Every row gives one point. To make a cloud, some directions were put in groups of two or more. Within a group, all points are equally far from the middle, so they leave a hole (a ring in 2 directions, a hollow ball in 3). The other directions are filled evenly. Then the cloud was stretched, turned, moved and blurred a little. Count the holes, and give their numbers of directions, smallest first.

Cloud (13 x 2):
-40	-2
55	-39
61	-3
-38	9
-36	13
0	42
49	-47
-37	-26
59	-30
25	-61
56	13
58	6
50	-46
Holes: 1 (2)

Cloud:
-64	22
-46	39
-60	-23
42	38
-59	29
-47	-32
-43	-33
55	15
46	-9
-15	-36
-38	42
40	39
46	-10
39	41
37	41
Holes: 1 (2)

Cloud:
-30	52	-16
7	44	-25
-45	-19	-53
-29	-33	-16
5	-2	-47
46	-11	-28
46	16	79
19	0	-41
-54	17	-23
84	-26	9
-69	41	11
15	42	-11
-40	47	28
-51	52	73
55	-32	-10
91	-8	46
60	-27	-2
45	48	14
27	14	32
Holes: 0

Cloud (30 x 4):
33	-5	53	-7
88	-21	-31	48
4	8	-17	53
33	-24	-60	39
-40	-23	-42	-51
13	9	42	-27
-15	-2	-77	-35
-21	-63	13	-25
58	29	17	67
12	58	-12	34
-16	-4	-76	-38
-31	-10	-64	-44
8	-23	-42	-60
19	31	-28	-51
-26	-8	40	-26
39	33	-73	-8
7	-33	61	17
79	14	23	64
23	-35	19	64
81	26	-32	46
23	17	2	-47
31	27	-77	-17
34	63	-43	-6
19	-25	-29	-56
25	-20	66	22
-21	-13	-66	-51
1	65	-17	13
58	-3	49	61
30	-6	-11	-51
30	-22	38	66
Holes: 2 (2, 2)

Cloud (48 x 6):
26	51	-7	50	17	-8
33	29	-25	-95	-56	72
55	10	-38	-35	-9	17
-14	-61	15	-74	9	60
-7	6	36	35	-11	-2
64	-12	-14	-53	63	81
-2	0	-8	24	-41	19
-3	33	-57	-60	-17	4
91	39	-18	-83	-35	36
48	-28	-7	-66	-23	-37
-48	-41	-32	-22	39	-36
-24	-24	30	-11	-21	41
22	-57	-54	-62	-10	33
19	-41	-94	13	-2	41
-60	18	17	-10	-78	-30
9	35	9	18	48	-6
-2	-27	36	-37	-27	20
86	2	-6	-22	-68	-6
49	22	-25	-4	71	94
61	-38	-26	34	44	14
-56	43	-10	12	-37	14
84	-27	-18	-66	12	56
-43	-60	23	-15	11	8
-35	-42	-3	-48	2	46
46	22	-44	-38	-8	57
74	32	-34	-12	0	-13
28	-39	-38	-79	-55	11
-48	-24	7	0	-50	57
8	-18	32	47	57	87
4	-84	-37	-16	-5	43
-37	-72	-38	-7	19	0
19	-9	-74	-36	-5	57
-6	-66	-42	20	37	-27
60	-5	14	-19	42	71
-10	12	-17	-43	38	-25
62	-5	-78	21	15	29
37	65	49	-11	-59	33
-46	-13	-24	48	-57	-34
73	20	0	-28	-50	37
19	34	-86	-21	-9	2
48	-9	-8	7	32	-20
-16	20	19	24	-55	-5
15	7	-13	15	25	14
-39	-31	-63	-1	38	59
-18	35	-38	-29	36	10
-84	-50	1	52	52	46
32	30	11	23	74	48
-22	8	-29	61	15	-19
Holes: 0
